Every row gives one point. Each copy is the shape, with its points in the same order, turned, moved and blurred by noise. Some copies are also mirrored. Which?

Shape (9 x 3):
[[ 55  43  51]
 [ 19 -46   6]
 [ -9  34 -41]
 [ 53 -50  51]
 [-19  29  46]
 [-44  15 -21]
 [ -6 -32  -6]
 [-26   5  41]
 [ 42 -17  18]]
Copy 1:
[[-43  67  -3]
 [-28 -29  -8]
 [ 14   9 -68]
 [-64  -9  39]
 [ 14  43  18]
 [ 54  -2 -40]
 [  1 -27 -23]
 [ 19  14  26]
 [-48  -1  -7]]
Copy 1 is: mirrored
Copy 2 (9 x 3):
[[ 72  27   7]
 [-15 -18 -39]
 [-34  57  20]
 [ 36 -38 -53]
 [ 18  -5  48]
 [-51  18  36]
 [-33  -8 -16]
 [  0 -22  37]
 [ 18   2 -33]]
Copy 2 is: only turned
Copy 3:
[[-11  93  -5]
 [ 54  12   3]
 [-13  -1 -60]
 [ 64  59  39]
 [-39  30  16]
 [-22 -28 -27]
 [ 32  -6  -4]
 [-19  10  25]
 [ 41  50  -2]]
Copy 3 is: only turned
Copy 4:
[[ 38  43 -67]
 [ 38 -48 -13]
 [-43   0  -1]
 [ 86 -30 -39]
 [ 26  49   7]
 [-26   4  32]
 [ 16 -33   9]
 [ 39  27  18]
 [ 38 -17 -37]]
Copy 4 is: only turned

Shape:
[[-43  -1 -21]
 [ 31  -7  47]
 [ 19  35 -24]
 [ -7  21 -43]
 [-61  40 -43]
 [-51 -32 -48]
 [-11 -41  19]
 [ -8  10 -35]
 [-33 -21  -9]]
Copy 1 (9 x 3):
[[-12  16 -23]
 [ 25 -43  49]
 [ 49 -21 -31]
 [ 36   2 -48]
 [-18   6 -74]
 [ -9  55 -29]
 [ -7  13  39]
 [ 30  12 -32]
 [ -9  28   3]]
Copy 1 is: mirrored
Copy 2:
[[-52 -45  16]
 [ 21  23  26]
 [-37   4 -30]
 [-48 -27 -30]
 [-95 -36   1]
 [-41 -90   5]
 [ 10 -32  40]
 [-44 -32 -19]
 [-29 -51  24]]
Copy 2 is: only turned
Copy 3:
[[-31 -38   8]
 [  6  39 -42]
 [  3  10  41]
 [  0 -24  41]
 [-58 -40  52]
 [-25 -83   1]
 [ -7 -22 -54]
 [ -4 -22  27]
 [-26 -40 -17]]
Copy 3 is: mirrored

Shape:
[[ -4 -23   8  38]
 [ 11 -86 -17 -35]
 [ 12  19   3 -19]
 [ -1  31  22 -36]
 [-23  14   6 -43]
 [  4 -18  20  42]
 [-10   2 -21   6]]
Copy 1:
[[-16   6 -18  52]
 [-20 -36 -95  -6]
 [ -3  18  -2 -15]
 [-26  18  12 -35]
 [-27 -13   9 -34]
 [-22  19 -17  53]
 [  4 -10  -4  14]]
Copy 1 is: mirrored
Copy 2 (7 x 4):
[[  5  35 -28  14]
 [-68 -20 -53  -6]
 [  8 -19  16  -2]
 [  0 -23  42  15]
 [-16 -33  25  34]
 [  8  45 -15   3]
 [ 15 -12 -22  21]]
Copy 2 is: mirrored
Copy 3, 7 rows:
[[ 11  -3  29  26]
 [ 37 -68  -4 -42]
 [-29   8 -10  -7]
 [-31  38 -20 -28]
 [ -6  20 -36 -23]
 [  7   6  41  26]
 [ -2  -3 -15  32]]
Copy 3 is: mirrored

Shape, 9 rows:
[[-38  50  70  23 -10  25]
 [  1  -6   6  25 -30  69]
 [ 64 -17  10  -7 -27  75]
 [ 47 -15  13 -32 -15 -28]
 [-26 -12  -7  24  10  48]
 [ 70  18  -8 -27 -50 -36]
 [  6 -19   3  38  37 -11]
 [ -6   7  -4 -11  54 -27]
 [  8 -50 -13 -10  24 -31]]
Copy 1 (9 x 6):
[[ 35  -3   9   0  60 -71]
 [-11 -44  52 -10  51   1]
 [ -4 -25  79 -65  42  31]
 [ 22  29  24 -43 -27  29]
 [-38 -43  14 -11  31 -18]
 [ 59  25  17 -34 -11  67]
 [ -8 -41  -9 -35 -28 -23]
 [-17   6 -44 -46 -17 -18]
 [-30   0  -1 -27 -54  10]]
Copy 1 is: only turned
Copy 2, 9 rows:
[[ 25  39 -35  35  66 -27]
 [-21  -4 -35 -31  64  31]
 [-39 -63 -11  -4  60  56]
 [-36 -43   4  49 -24   9]
 [  1  12 -12 -43  32  12]
 [-67 -69 -26  41 -25 -24]
 [-35  20  56 -19  13 -25]
 [  9  -4  52   7 -15 -38]
 [-30   7  44  -4 -37   8]]
Copy 2 is: only turned
Copy 3:
[[  2  34 -49   2 -69 -37]
 [ 34  -6  10  -7 -81  36]
 [ 48  -9  72 -26 -61  16]
 [  4  12  43  -7  30   6]
 [-10 -22  -9  -2 -72  36]
 [ 45  24  35 -41  45  12]
 [-16 -53  -8  19 -16   0]
 [-59 -23  -2 -11   3  -5]
 [-33 -26  24  24  18  33]]
Copy 3 is: mirrored
Copy 4:
[[-72   5  49  30  68  13]
 [-20  57  12  51  19 -18]
 [-23  70 -23  64 -25  26]
 [ 15  -2   5  12 -20  69]
 [-23  25  11  15  14 -41]
 [ 27  37  35  12 -24  95]
 [-17 -23  36   9 -31 -15]
 [-26 -28  19 -40 -17   9]
 [ 26 -32  -1  -6 -29   5]]
Copy 4 is: mirrored

Shape, 13 rows:
[[-69   9   2  37 -45   8  22 -40]
 [-32   2 -35  56  44   3 -48 -54]
 [-39 -31  -7  60  -4 -54 -10  36]
 [  9  -7  42  50  36  11  28 -24]
 [ -8 -41 -18  50 -14  45  21 -21]
 [ -6  24  49 -26 -40 -80   7  14]
 [ 51 -17  -2  35 -20   1  -2 -14]
 [  6  12  -2 -20   4 -39   9  44]
 [ 24   0  42 -11   1  12  -1  39]
 [ 26  15  50   4  45  15 -39   8]
 [ -2 -10  57 -50 -15 -22 -24  -4]
 [ 72   5   9  77 -31 -17 -34  28]
 [ 39 -19 -59  83  17 -36 -40  16]]
Copy 1 (13 x 8):
[[-66  -7 -51  32 -52 -24  29  40]
 [-50  78 -11  -1 -53 -40  52 -35]
 [-32 -24  -6  -2 -40 -85  -1 -25]
 [ 36  25 -12  41 -58 -18  10   3]
 [-11  19 -43  79 -20 -36  37 -17]
 [-17 -73  38 -25 -38   8   2  22]
 [ -7   1  14  64 -20 -14  10 -38]
 [ -9 -27  18 -21  17 -12   4  -2]
 [ 15 -18 -23   0   6  22 -22 -21]
 [ 25  35  -5 -21 -33  19 -18 -37]
 [-14 -38 -17 -25 -25  55  26 -22]
 [-22  -3  55  59 -27 -27 -64 -54]
 [-24  36  42  39 -10 -92   8 -63]]
Copy 1 is: mirrored
Copy 2 (13 x 8):
[[ 18 -24   2  61 -21  59  21 -16]
 [-66 -51 -61  -8 -14  12  13  -7]
 [  3 -24 -40  54  12 -46 -17 -52]
 [  5 -49  12 -13  40  -2  -4  36]
 [ 11 -51  11  11 -15 -10  53  -3]
 [ 49  50   9   4  30  15 -61 -70]
 [ 22 -33   5 -40  16  -9  30 -34]
 [ 34  28   2 -12 -11 -43 -42 -26]
 [ 31 -21  41 -36  -4 -37 -45 -23]
 [-23 -40  29 -48  21 -19 -62   1]
 [ -6  25  60 -18   8   6 -51 -44]
 [ 49 -74 -25 -61  36 -27  -6 -79]
 [-16 -48 -78 -33  20 -54  20 -51]]
Copy 2 is: only turned
